Rows are points. The points of each table are mixes of a few directions, plus a little noise. Count the directions of each table, and those that both share. Where both have some left over, give the other angles between the two spaces (their principal angles), to ten degrees, smallest first.

First (7 x 2)
52,24
58,26
-24,-11
-68,-31
-32,-15
-10,-5
24,11
Second (6 x 2)
-15,32
4,-8
24,-52
-12,26
-27,58
26,-57
Directions: first 1, second 1, shared 0; angles 90

First (8 x 4)
-1,41,76,-10
64,-1,-7,55
-37,-12,-20,-28
-61,-25,-41,-46
-8,-14,-26,-4
-40,8,18,-36
53,5,5,44
31,-2,-6,27
Second (8 x 4)
-33,71,-74,10
-13,29,-30,3
25,-55,57,-7
0,0,1,-1
13,-29,32,-4
17,-36,37,-4
17,-36,37,-5
-26,55,-59,7
Directions: first 2, second 1, shared 0; angles 70

First (8 x 9)
-9,-22,-12,40,-53,-5,14,43,0
40,27,27,-44,12,6,-38,43,38
-36,-19,34,41,16,-68,22,-45,-17
-11,-48,-27,-18,-67,-2,3,104,16
12,15,23,-4,34,11,-9,-72,-8
-20,-49,-14,-22,-30,-1,7,24,-3
21,35,-21,19,12,58,0,-53,-16
3,60,-9,-12,74,1,1,-43,-11
Second (7 x 9)
30,42,33,-14,17,-27,-10,39,-49
-27,19,20,-34,93,9,38,-64,41
39,13,-11,11,-32,0,-32,27,13
-4,20,-2,57,-4,-57,-16,15,56
-5,-18,-17,12,-25,9,-5,0,9
37,-23,33,-17,-36,-8,-4,17,-54
-70,-53,-55,-16,-12,74,28,-34,-17
Directions: first 5, second 5, shared 2; angles 30, 30, 80

First (11 x 12)
-15,-54,38,28,-26,39,-7,8,48,21,-12,11
-13,18,-42,13,-3,-66,-32,-3,28,9,-1,16
-12,96,-55,-7,12,-87,-38,1,31,-11,-5,9
9,-30,-89,37,-10,-98,16,-49,-47,-3,16,13
15,116,12,-31,12,17,40,-6,-30,-57,-8,-25
15,-40,32,-21,14,53,16,8,-37,7,10,-13
2,-72,6,46,-34,17,36,-27,-6,2,-4,6
-5,41,53,-18,1,54,1,24,29,-13,-13,-9
7,-8,48,-11,-1,64,25,8,-11,-8,-3,-13
22,-33,-5,-56,50,16,-15,19,-64,22,30,-14
-21,-34,4,21,-12,-11,-44,16,62,34,-8,20
Second (8 x 12)
-1,-68,40,-29,23,53,-35,37,8,44,11,-1
-1,6,2,-2,1,0,-3,2,3,-1,-2,0
2,-19,-3,6,-3,0,6,-6,-9,2,3,0
18,-62,-59,66,-41,-50,74,-73,-68,-24,8,5
3,54,-46,37,-28,-56,44,-45,-18,-43,-8,1
-3,-13,21,-19,14,24,-22,23,12,17,2,-1
0,-47,26,-19,15,35,-23,24,5,29,7,-1
-18,149,20,-40,19,-7,-40,39,66,-24,-22,-4
Directions: first 4, second 2, shared 2

First (11 x 20)
-17,8,12,-16,2,2,-13,-9,-5,-25,12,20,17,-16,-35,7,3,6,-37,8
0,-19,3,5,10,-4,-3,-18,-25,49,20,25,-1,27,-65,17,14,-3,18,5
-22,24,-7,-7,27,14,10,15,16,-44,0,-7,32,-6,67,9,8,-22,22,7
52,-59,-18,-19,-18,-2,27,-1,7,-6,-32,-89,-58,6,103,-29,-37,-36,-7,-23
-10,-26,17,-16,3,-10,3,-15,-33,37,34,37,17,14,-103,26,14,3,-14,14
-18,7,8,-21,12,-2,-10,-13,9,-53,22,7,23,-34,-9,11,1,-17,-31,4
27,17,-12,55,-29,-49,0,4,57,-12,12,-22,-26,-69,6,-21,-10,-4,36,-28
-12,2,21,-20,-26,-2,13,28,-17,8,-2,23,23,-1,-53,2,0,39,-40,16
-26,83,-18,45,41,109,-89,-21,-56,86,-96,72,-30,150,36,-19,26,84,24,11
7,-26,5,-11,0,-21,-5,-27,1,-12,31,-3,-6,-28,-44,9,-4,-23,-20,-5
20,-12,-11,6,-22,-34,68,59,46,-28,-1,-64,10,-44,96,-11,-15,-28,48,-9
Second (8 x 20)
-22,-18,-14,-70,76,34,2,-88,-73,-30,39,-12,31,50,-57,9,-42,-42,29,22
32,-6,1,45,-51,-24,3,52,53,19,-33,-20,-41,-31,73,-14,18,10,-13,-24
-3,-42,6,-12,21,5,-1,-3,-5,19,16,11,-1,18,19,37,40,-46,-12,1
-25,5,16,-5,10,0,-11,-11,-27,27,27,54,27,13,-95,25,21,16,-8,17
-2,33,2,24,-25,3,-11,49,55,-41,-35,-8,-5,-38,102,-11,18,11,-30,-12
24,17,-20,-7,1,18,-43,-59,4,-56,-31,-47,-50,-13,37,-51,-58,6,-30,-22
-2,-49,6,-10,16,-8,30,12,-16,46,27,10,14,27,-11,40,34,-39,24,9
-3,60,3,34,-48,-28,31,49,9,17,-11,13,26,-26,-67,-36,-32,84,42,8
Directions: first 6, second 5, shared 4; angles 90
